Each row of a before or after table is a point. The points were changed in one or more steps. Then noise was added and the rows were shuffled. The steps act on how far a point lies along the listed directions, d1 being the first. What was done? A step turns or swaps two directions, mirrors them in a line or flattens them onto one, adds a multiple of one to another, or multiplies one. Angles are multiples of 10 degrees, from the lower direction toward the higher: turns from -170 to 170, lines from 10 to 170 but not 90. Use the fewest steps. Two steps may share a direction if one is a turn and the other turns, adds or multiplies; they go together, in the order done. Otherwise the lowest direction goes first.

Directions:
(1): |  -4 | -37 |
(2): | -37 |   4 |
Before (11 x 2):
|   1 | -30 |
|  20 |   5 |
|  38 |  -2 |
|  53 |  21 |
|  45 | -12 |
|  18 | -14 |
| -31 |  18 |
|  35 |   8 |
| -17 | -12 |
|  -8 | -15 |
| -33 |  48 |
After:
|  29 |   6 |
|  -8 |  19 |
|  15 |  -6 |
| -14 |  33 |
|  15 | -15 |
|   3 |  48 |
|  11 |  20 |
| -27 |  48 |
| -14 | -36 |
|  -4 |  38 |
| -41 | -41 |
Steps: turn d1 and d2 by -100 degrees

Directions:
(1): | -38 |  -1 | -37 |  -5 |
(2): |  29 |   3 | -34 |  28 |
Before, 9 rows:
|  42 |   1 |  43 |  13 |
|  11 |  29 | -39 |  36 |
|  49 |   1 |  -6 |  33 |
| -15 |  11 | -18 |  15 |
| -32 |   6 | -29 | -24 |
|  40 |  10 |  67 |   7 |
|  -7 |  -4 | -41 | -17 |
|  -9 | -10 |   3 | -17 |
|  43 |  -5 |  15 |   6 |
After:
|  -2 | -10 | -19 |  -6 |
|  11 |  12 |  -6 |  24 |
| -34 |  -3 |  44 | -26 |
|  41 |  -3 | -23 |  -1 |
| -59 |   5 |  41 | -34 |
|  -6 |  -8 |  37 | -26 |
|  25 |  10 | -42 |   6 |
|  14 |  -2 |  59 |  -9 |
|  39 |  31 |  34 |  24 |
Steps: turn d1 and d2 by 90 degrees

Directions:
(1): | -34 |  39 | -19 | -32 |  15 |  17 |  31 |   9 |
(2): |  17 | -27 |  10 | -11 |  45 |  -4 |  37 | -31 |
(3): | -4 | -1 | 13 | 52 |  0 | 27 | 38 | 25 |
(4): | -44 | -28 | -38 |  21 | -10 |  -3 |   2 | -30 |
Before (13 x 8):
| -13 | -23 | -18 | -26 |  27 | -25 |   8 | -37 |
|  -4 |  19 |  -3 |  -8 |   6 |   1 |   0 |   5 |
|   9 |   0 |   2 | -21 |  26 | -10 |  13 | -11 |
|  18 |  10 |   4 | -36 |  30 |  12 |  34 | -10 |
| -26 | -30 | -35 |  22 | -13 |  -1 |   0 | -36 |
|  17 |  13 |  12 | -25 |  37 |  -9 |   1 | -16 |
| -22 |  -1 | -26 | -35 |   8 |   1 |  16 | -10 |
|  -7 |  19 |  -3 |  15 | -26 |   4 |  17 |  16 |
|  -5 |   3 | -18 |  -9 |  -3 |  -3 |  -3 |  -6 |
|   4 | -14 | -10 | -25 |  15 | -23 | -27 | -26 |
|  -2 |   2 |  -5 | -32 |  32 |   4 |  30 |  -1 |
|  -6 |  17 |  -3 | -53 |  16 | -12 |   6 | -14 |
|   4 |   0 |   5 | -22 |  31 |  -2 |  28 |  -5 |
After (13 x 8):
|  47 | -24 |  39 |  59 |  -9 | -11 | -33 |   7 |
|   5 |  12 | -18 | -45 | -11 | -16 | -36 | -22 |
|  65 | -36 |  54 |  28 |  -4 | -19 | -17 |   1 |
|  11 |  -6 |   7 |  11 |  15 |  -3 |   8 |  -6 |
|  63 | -75 |  36 |  54 | -15 | -25 | -40 |  -7 |
|  64 | -36 |  39 |  17 | -22 | -42 | -66 |   3 |
|  33 |  17 |  23 |  -5 |   1 |  -5 | -28 |  26 |
|  56 | -50 |  29 |   3 |  -4 | -23 | -25 | -12 |
| -23 |   7 | -22 | -14 |   5 |  -2 |  40 | -19 |
|  73 | -72 |  40 |  72 | -31 | -14 | -38 | -12 |
|  17 |   2 |   1 | -10 |   5 |  -4 |  -1 |  -3 |
|  45 | -33 |  30 |  43 | -18 | -21 | -32 |   4 |
|  52 | -60 |  34 |  57 | -21 | -27 | -40 |  -4 |
Steps: turn d1 and d2 by 120 degrees; multiply d1 by 2.5; turn d3 and d4 by 90 degrees

Directions:
(1): | -38 |  11 |  60 |  23 | -18 |  15 |   6 | -28 |  20 |  -6 | -12 |
(2): |   4 | -51 |  24 |  16 |   1 | -15 | -23 |  31 |  -8 | -51 |   4 |
(3): |  -2 |   3 |  -5 |  31 |  52 | -10 |   2 | -47 | -32 | -15 |  21 |
Before, 14 rows:
| -35 |  20 |  19 | -25 | -57 |  14 |  24 |  14 |  45 |  53 | -33 |
|  19 |  30 | -54 | -28 |   8 | -13 |  20 | -14 | -28 |  52 | -13 |
| -14 | -12 |  28 |  26 |  36 |   4 |   8 | -19 | -17 | -34 |   6 |
|  -9 |  36 |  14 |  25 |  31 |  12 |  26 | -50 | -11 |   4 |  13 |
|  13 |  21 | -41 | -30 | -10 |   0 |  14 |   0 |  13 |  51 |  -6 |
| -19 |   8 |  55 |  24 |  26 |  -2 |  -4 | -53 | -10 | -25 |  16 |
|  14 |  24 | -34 | -10 | -12 |  -7 |  14 |  13 |  -3 |  26 |  -4 |
|  19 |  31 | -36 | -18 |   9 |  10 |  16 |  -9 |   6 |  41 |  -8 |
| -16 |  34 | -14 | -16 | -43 |  11 |  21 |   4 |  10 |  31 |   1 |
| -18 |  -7 |  12 |   6 |  20 |  -9 |  -7 | -23 | -10 |   2 |  23 |
|   0 |  44 | -34 | -44 | -14 |   6 |  23 | -18 |   9 |  24 |  -1 |
|  -3 |  52 |  -6 | -36 | -47 |  30 |   9 |  31 |  44 |  48 | -19 |
|   0 |  21 |  -1 | -46 | -66 |  36 |  16 |  34 |  74 |  53 | -39 |
|  -8 | -16 |  43 |  27 |   6 | -13 |   2 | -24 |  -6 | -23 |   7 |
After, 14 rows:
| -30 | -60 |  55 |  25 | -26 | -19 | -15 |  36 |  13 | -38 | -14 |
| -11 |  28 |  23 |   1 | -11 |   3 |  23 | -35 |  12 |  26 |  -5 |
| -21 |  43 |  40 |   4 |  13 |  12 |  14 | -65 |   5 |  12 |   7 |
|   6 | -82 |  45 |  11 | -25 |  -4 | -32 |  61 |  31 | -61 | -15 |
|   2 | -47 |  36 |  18 | -10 |  -9 | -37 |  60 |   5 | -64 |   3 |
|  23 | -38 | -25 |  11 |  36 | -40 | -11 |   3 | -56 | -26 |   1 |
|  18 | -51 |  -8 |   8 |  18 | -29 | -18 |  20 | -16 | -33 |   8 |
|  15 | -20 | -13 |  15 |   3 | -26 |  -6 |  25 | -20 | -23 |   5 |
|   5 | -37 |   0 |   1 |  18 | -24 | -13 |   5 | -22 | -65 |  16 |
| -10 | -33 |  15 |  21 | -17 | -12 |  -9 |  22 | -16 | -44 |  16 |
|  24 | -36 |  -8 |  19 |  37 | -16 | -14 |   8 | -20 | -34 |   8 |
| -20 |  10 |   5 |  -3 |  14 |  -2 |   0 | -28 |  -1 |  21 |  21 |
| -18 |  40 |   6 |  -2 |  16 |  21 |  28 | -33 |   1 |  24 |  -4 |
|  -9 |  18 |  22 |  35 |  38 |   4 |  16 | -43 | -16 | -16 |  18 |
Steps: mirror d2 and d3 in the line at 110 degrees
